Every row gives one point. The window is the flat piece filled in between its corners: a triangle in 3 columns, a solid with four corners in 4, and so on. A path goes straight from each point to the next, and from the last back to the first. After which points does the path pass through the window?

Window (4 x 4):
[[  8 -33  69  14]
 [-18 -35 -27 -12]
 [ 11  49  19  -4]
 [-25  13   1  14]]
Path:
(1): [-11   4  69 -17]
(2): [19 -3 53 32]
(3): [26 -8  5  9]
(4): [-36   3  39 -14]
(5): [-54 -40 -16 -42]
(6): [ 22 -18 -25  22]
(7): [ 25 -40  55  38]
(8): [-37 -42  68 -13]
(9): [-2 -6 70 -2]
(10): [ 21 -22  53  35]
(11): [ 35 -10  47  46]
(12): [ -4 -34  65   2]
(13): [ -6  -9  26 -23]
(14): [ 23 -19  -3   1]
(15): [ 8  2  7 50]
(16): [-30  14   2   0]
Through the window after points: 3, 5, 11, 15

Window (6 x 6):
[[  13  -24   20   27    3    1]
 [  29  -26    4  -36  -11  -14]
 [   7  -36  -68  -52 -102   29]
 [  10   43   18  -18  -42   23]
 [  18    1   -7  -14   25   21]
 [ -33  -58   48    1   54   -7]]
Path:
(1): [  2   3 -35  -6 -25 -38]
(2): [-36 -50  23   5  44 -17]
(3): [ -5 -46  59 -15  29  17]
(4): [ 36 -36  18 -56 -13  50]
(5): [-18  -5 -19 -13  -8 -23]
(6): [ 10 -15  -9 -28   2 -16]
(7): [ 27 -50  31 -28 -31  14]
(8): [ 37 -38  48   1  17  30]
(9): [-34 -18  22   6  40 -33]
(10): [-11   8 -11 -10   0 -25]
(11): [ 33 -58  25  11 -22  34]
(12): [ 35  -4   4 -32 -53  48]
Through the window after points: 2, 6, 10

Window (9 x 9):
[[  6  18 -74  28  33  39 -14 -23   4]
 [ 10 -30   2 -43 104 -38 -47  33  11]
 [ -7 -16 -17  48  12  24  24 -31 -27]
 [ 11  -2 -26 -52  34 -33  11  -2  -1]
 [ 15  -1 -22  10  14  23 -22 -71 -18]
 [-17 -18  19   1 -73  18  13 -36  47]
 [-28  62 -22  40   9  30   7 -59   0]
 [-68  -6 -16 -26 -33  36   7 -48  10]
 [  5 -62 -13 -35  84 -61  -2 -14  46]]
Path:
(1): [-18   6 -33  22   2  -4  -3 -45   4]
(2): [-18  -1 -50  22   2 -42 -28 -21  -2]
(3): [ -3 -14  -5 -36  35  21   0 -29  34]
(4): [  0   7 -27  18  16  49   1 -51  11]
(5): [-11   2 -39  41  14  -4 -28 -32 -13]
(6): [-36 -11  -6  16 -22 -39 -35 -38  -1]
(7): [-14 -13   2 -23  -5  39  33 -38  25]
(8): [-15   7  -8  -7  12  47  47 -49  11]
Through the window after points: none

Window, 11 rows:
[[  7  14  -7  20 -38   7   8 -18  -1  -9   6]
 [ 26  -5  62  -7 -27  -7 -64 -40  -8 -46 -47]
 [  1 -52 -16  25 -25   9 -12  -9  -7  39 -42]
 [-13 -52 -29 -34 -55 -27  10 -34  24  55  -5]
 [ 29 -11 -16 -24 -34   9  16 -11  36  51 -47]
 [-11  58  36  -2   7 -23 -23  66 -46  13  24]
 [ 34  40  -4  33  13 -80 -10  99 -18   0  38]
 [-21  34  -3   8  12   6 -78 -69  16   4 -49]
 [-12  10 -11 -24  38  20 -58 -18  -5 -47 -35]
 [-22  44  28  22  50 -59  28  50 -12   5  12]
 [ 46 -38 -36 -20 -49 -27  33 -42 -33  61 -27]]
Path:
(1): [ 27   3   9 -18  23  -4 -26 -10  -3   1   9]
(2): [ 11   0   3  10  13   3 -36 -14  -2  23  -5]
(3): [-15  14 -20 -13 -30 -31 -21 -12   4 -18 -62]
(4): [-32  36 -44 -31 -31   8   5  -6 -19  14 -90]
(5): [ 46 -32  14   4  -9 -10 -16 -23  26  37   8]
(6): [ 52 -55  -8   6   3   7 -24 -24   0  14  38]
(7): [-16   9 -14   0 -39 -27   6 -12   7  14 -52]
(8): [ -6  78 -18  38 -45 -17   9  32  -7 -40 -60]
(9): [ 29 -30  24 -18  24 -28 -48  -1 -11   7  21]
(10): [ 20 -28  -1  -7  -4 -11  -3 -27 -14  32   9]
(11): [  0  29   0 -11 -76 -36 -13  21 -14   2 -81]
(12): [-26  30  -5   7 -53 -24 -18 -10  -4 -17 -57]
Through the window after points: 2, 4, 8, 10

Window, 12 rows:
[[-65 -67  29  20   8  24 -10   8  -1   2  23 -24]
 [ 14  61  35 -10  60 -68 -24  -2  30 -55 -21  18]
 [ 20  -8 -44  15   0 -44   6   0 -37 -22  38 -13]
 [ 71 -35 -12  52  44   7 -16  27  -9  52 -44   7]
 [ 49  20  25 -24   2  23  -5   6  33  -8  33 -10]
 [ 16 -12   2  -4 -31 -11 -63  35 -12  67 -14   6]
 [-33  -8 -25  36 -26  21 -36 -29 -38  99  -3 -50]
 [ 28 -29 -62  58  31   2 -23  12 -17 -61 -15  58]
 [  7 -60 -29 -33 -35 -17 -19  -6 -20  23 -59  -6]
 [-34  -8 -13 -15  63  12  35  30   5  -3  -8  -1]
 [-13  50  46 -49   5  24  12  12 -45 -10  34 -81]
 [ 18  11  34 -26 -70 -36  25  12  -7 -34 -13  24]]
Path:
(1): [ 35  -7  -6 -44  30 -41  33 -17 -35  26  43  52]
(2): [  0  24   7  23  -6   8 -35  27  21 -36 -47 -40]
(3): [ 12 -17 -31  15  -4 -19 -11  37  33  -6   1 -76]
(4): [ 30 -17   7  -1  -2  15   0  -8 -49  23   3  54]
(5): [ 23 -11  -5 -16  31 -13 -63 -13 -50 -41  20  56]
(6): [  9 -10 -28  36  11  -5   0  12   6  -9 -25   2]
(7): [  2   5 -23  26 -19  -1 -20  22  -7 -16  -6 -21]
(8): [ 12 -25 -24  21  37   9 -14 -12 -34   0  -3  31]
Through the window after points: 5, 7

Window, 14 rows:
[[-24   2   8 -11  61 -64 -11 -20  67  29 -25  17 -38 -29]
 [ 65  -4 -19  -7  33  37  -8   0   8  18 -16  18  37 -38]
 [ 10 -28 -38  67  49 -39  -6  75  46  -4 -21   8 -11  37]
 [-30 -39 -22 -19  63  28   3 -22 -41  17  33  -6  -4 -34]
 [-14   0 -61  -5  -7 -13 -44 -34  35  23 -41  35 -44  42]
 [ -1 -62  50 -31  30  21  48  48 -60  17   2  10   3  28]
 [ 10   0 -11 -45  44  -5 -36  -6  78  -4  -7 -56 -27 -47]
 [ -3  -7   7  -7  14 -49 -80  13 -31 -19 -43 -23 -63  20]
 [ -7 -16  11  25  46 -27  32   7   7  85  11 -28 -94  41]
 [-29  62 -31  -5   1 -16  18 -20 -64   7 -21 -42   4   2]
 [  4  61  22 -20   0 -39  37  93 -44  10  -2  36 -28   6]
 [-12  -3  19  -1  47  -3   5 -34  26  17  61 -21  22 -18]
 [-12  30  18  -1   4  22 -16  25  58 -21 -57  72 -23 -33]
 [ 25  -4 -39   0 -19 -36  36  15  -9 -42 -24 -26 -63 -67]]
Path:
(1): [  1  23  -4   3  42  -6  32  -1 -10  -1   8  -1 -52  -1]
(2): [ 17 -64 -26   3 -51 -78 -26  66  17  31 -60 -34 -43 -36]
(3): [-36 -29 -14  -2 -34 -40   0  21  20  42 -24 -39 -35 -53]
(4): [ 13  15   3 -15  87 -17  -3 -24  31 -12   7  20 -20  -5]
(5): [ 18  -4  29  -8  75   2  24 -12  10  13  -4 -20 -64  27]
(6): [-26  -9 -16  -2   0 -21 -31  42  -7  18 -12  20  22  -2]
(7): [-25  -3 -17   6   8  -3 -20  16  18  32 -27   1 -13 -16]
(8): [ 41  10  17 -36  51 -39  17  -8 -17 -80 -15  30 -36  13]
(9): [ 22  16  -8   9  48 -35  32 -26   6 -39  -2  11 -65  33]
(10): [-22  -2   1 -16 -11  17 -19  63   5  37 -33  17  12 -55]
(11): [-11  -2  -8  -8   1 -24 -11   4  21  59   4   8 -17 -65]
(12): [ 11 -13 -20  -3  60  17  16   7 -19 -67 -27  -5 -26  33]
(13): [  1   4 -27  -9  33 -21   4  -5  20   2 -33  17 -40   9]
(14): [-15   2  -2  19 -10 -30 -19  35   4  29   9  -8 -18 -20]
(15): [-24   4  -3   8   8   7 -14   5  15  50   0  -5 -37 -24]
(16): [  9  10  14  -8  38 -20  19  18  16 -17 -19  29 -20  15]
Through the window after points: 1, 3, 9, 11, 13, 15

Window, 14 rows:
[[ 10   1 -50  21  23  49   7  13  21  42  -1  23  55  13]
 [ -7 -10 -34 -18  -2  16 -71   1  22  36 -38  44  -7  24]
 [-52  -2 -42   2 -34  53  53 -43  -1 -16  15 -33  10 -15]
 [ 41  -5 -32 -34 -39  20  16 -26  23  37  18 -39 -26  32]
 [ 12  -9  -7 -37 -18 -52 -23  63  36  13 -12 -15  45   9]
 [ 10 -36  32  27 -37  61  21  22  49 -19 -12   1 -68 -68]
 [  7   0  -1 -32 -17 -56  61 -15 -32  -8 -47 -48  12  69]
 [ 13 -80   1  22   2 -39  -9   0   1  -1 -20 -39  34  -4]
 [-17  17 -14  -8 -15  18   7  32 -40  11  42   0  27 -12]
 [ 11  -5 -24  80  25 -33   7  -9  59 -26  17 -18  36  -9]
 [-36  -6   4  59  -8 -30  11  12  25  15 -13 -76   6   3]
 [-48 -28  26  53   5  11  42 -34  29   5  12  16  22   1]
 [  5 -37  98   3 -37  94  27 -32 -31 -42   2  -6  39  29]
 [ -5 -36 -32  25 -30  12  30  22   3  -9  11 -11  18  41]]
Path:
(1): [ 24 -21 -17  21 -63 -12  12 -32  -6  48  -7 -11  37 -35]
(2): [ 24 -26  56  18 -65 -18  39 -43  -5  23 -48  -9  52 -21]
(3): [-42   6 -66   5  39   3  10  50  10 -20  28 -54 -32  58]
(4): [ -5 -23  -9  -7  12  16  -6  -2  14  -4  25 -30 -18  27]
(5): [ 13  -2 -19  25 -66 -10  23  25   5  20 -51  -6  40 -26]
(6): [ 27  42   8  13 -72 -15 -30  13  18  13 -21  -2  33 -13]
(7): [-31 -33 -18   4  13  31  37   5  -9  -7  29 -16   7  -3]
(8): [-26  -5 -20  25  38 -14  13  23  54 -20   7 -29  -8  38]
Through the window after points: 2, 6
